Each row is a point. To make a cloud, some directions were put in groups of two or more. Within a group, all points are equally far from the middle, so they leave a hole (a ring in 2 directions, a hollow ball in 3). The other directions are filled evenly. Then the cloud was stretched, turned, moved and blurred a little. How many holes are there, and how many directions does each take, smallest first?

Cloud, 15 rows:
-49	19
-20	-46
-26	26
83	-21
47	7
22	15
29	-23
-47	-20
-11	-17
13	46
-53	-7
21	43
53	5
18	26
-9	4
Holes: 0

Cloud, 19 rows:
-23	-28	35
49	23	5
-85	-44	10
26	10	24
-33	-41	-17
-11	-16	43
-15	-27	23
16	-24	-20
-13	-36	-34
-38	-25	67
-18	10	-51
-18	40	20
-28	-39	-29
-71	-28	-10
48	11	-4
-58	18	22
-3	37	56
-24	-35	17
-19	32	-10
Holes: 1 (2)

Cloud (28 x 4):
11	23	34	47
19	-52	35	-12
-36	27	-32	33
11	-5	56	-36
-3	38	-39	33
-48	24	-24	23
-29	-29	72	-1
-30	-56	17	-9
26	-31	-49	7
-46	-33	-10	-11
-52	9	-15	-19
-5	-47	54	-16
-53	-24	-13	-6
-1	13	45	53
-32	9	-17	-42
-11	-60	24	-14
39	-25	25	44
24	26	1	-45
-44	-45	49	29
-2	-60	19	-15
-6	16	44	-44
-22	26	6	-49
37	14	26	33
-23	-40	66	-6
-30	9	-17	-44
2	38	-40	31
26	-2	-60	-2
31	-45	-27	30
Holes: 2 (2, 2)

Cloud:
-9	53	23	4	-68	6	29	-17
-13	-1	-16	-45	6	76	-12	-31
1	-15	-65	41	-13	-6	1	-33
27	51	0	-34	-60	-2	-31	0
27	-10	9	-25	-71	10	47	31
9	-55	-26	0	-16	48	-26	-43
-1	11	-14	-21	-77	-13	-17	12
14	81	-34	-32	-17	31	4	-14
20	18	-75	-21	4	43	-31	-53
50	27	50	12	-21	-32	-50	-2
-4	-16	-5	9	-15	3	-28	56
44	48	4	-15	-5	13	42	-57
-18	33	46	-43	-55	-6	26	-20
54	-18	-5	-21	1	48	16	-23
-13	11	28	16	-13	-25	-68	-25
-25	27	3	16	-49	11	53	37
-29	10	-45	-13	-39	38	-30	-30
49	35	66	-23	-35	-12	4	-3
29	-27	-30	-8	24	23	1	-32
-38	32	12	5	-28	-43	-10	14
0	76	2	46	8	24	-40	-61
10	-30	-19	25	-1	69	-60	-24
-32	8	-1	-13	-51	57	63	-4
-7	31	69	13	-42	36	-19	-3
35	57	32	8	-2	-21	38	-30
4	-14	-69	5	0	28	17	17
-13	24	-13	-3	-40	-13	-30	-60
-15	12	-30	18	34	86	-26	-23
-43	10	3	8	-46	6	-23	38
-9	5	-26	-26	-47	17	46	-49
2	41	-18	0	-57	-6	2	39
57	53	-12	42	2	9	-26	-3
-40	22	-9	-29	24	50	-5	-31
34	31	30	14	-7	50	-52	-47
26	71	-45	-17	-23	-2	29	-17
0	-33	-12	1	-24	0	-75	11
25	28	-8	-10	-48	27	-6	-67
-27	63	-19	8	-7	24	-41	-55
40	-8	-32	12	-43	53	29	9
3	-43	-30	12	-48	27	35	1
-9	84	-28	-20	0	50	51	-11
21	37	-28	-50	-41	1	23	-47
15	38	44	22	-61	-23	-7	35
22	42	15	-39	14	50	-35	3
3	-11	14	-28	-61	46	-38	28
20	16	-37	32	-2	5	46	-1
18	26	-44	-33	-58	46	21	-28
-1	54	33	-48	-51	12	-7	39
-35	37	4	-24	-9	49	-31	24
6	-46	-32	-13	-37	-17	-41	-17
19	-35	-33	37	-37	26	-64	-5
10	-6	-85	22	-10	52	-35	-22
44	17	-19	64	-7	-4	-21	-31
43	20	6	19	-23	16	-24	50
-8	23	-37	-27	-50	7	-14	-47
-2	-10	-29	50	7	-8	9	-30
6	-35	29	-1	-3	15	-49	-12
-6	-8	-25	37	15	-6	20	-30
43	47	-10	8	-36	-1	48	13
15	61	-1	-6	18	28	70	-10
20	-29	-69	9	-41	53	7	-25
-13	84	30	15	5	5	-48	-3
43	63	-50	-2	-3	-14	-1	-36
25	41	-15	-34	-56	3	-37	8
54	-43	-49	2	-24	33	6	-20
-25	13	-17	42	-27	37	-10	-58
-16	58	-6	-5	36	79	37	-19
-33	-23	23	-42	-19	34	8	31
-22	39	37	4	-56	-44	17	2
-2	-15	-12	6	-59	65	13	-15
-33	57	-27	36	14	8	-42	-43
-14	40	36	-30	-48	-19	-30	-22
-16	-1	-4	-20	-29	23	84	5
19	13	1	-7	24	88	-29	-21
Holes: 1 (8)
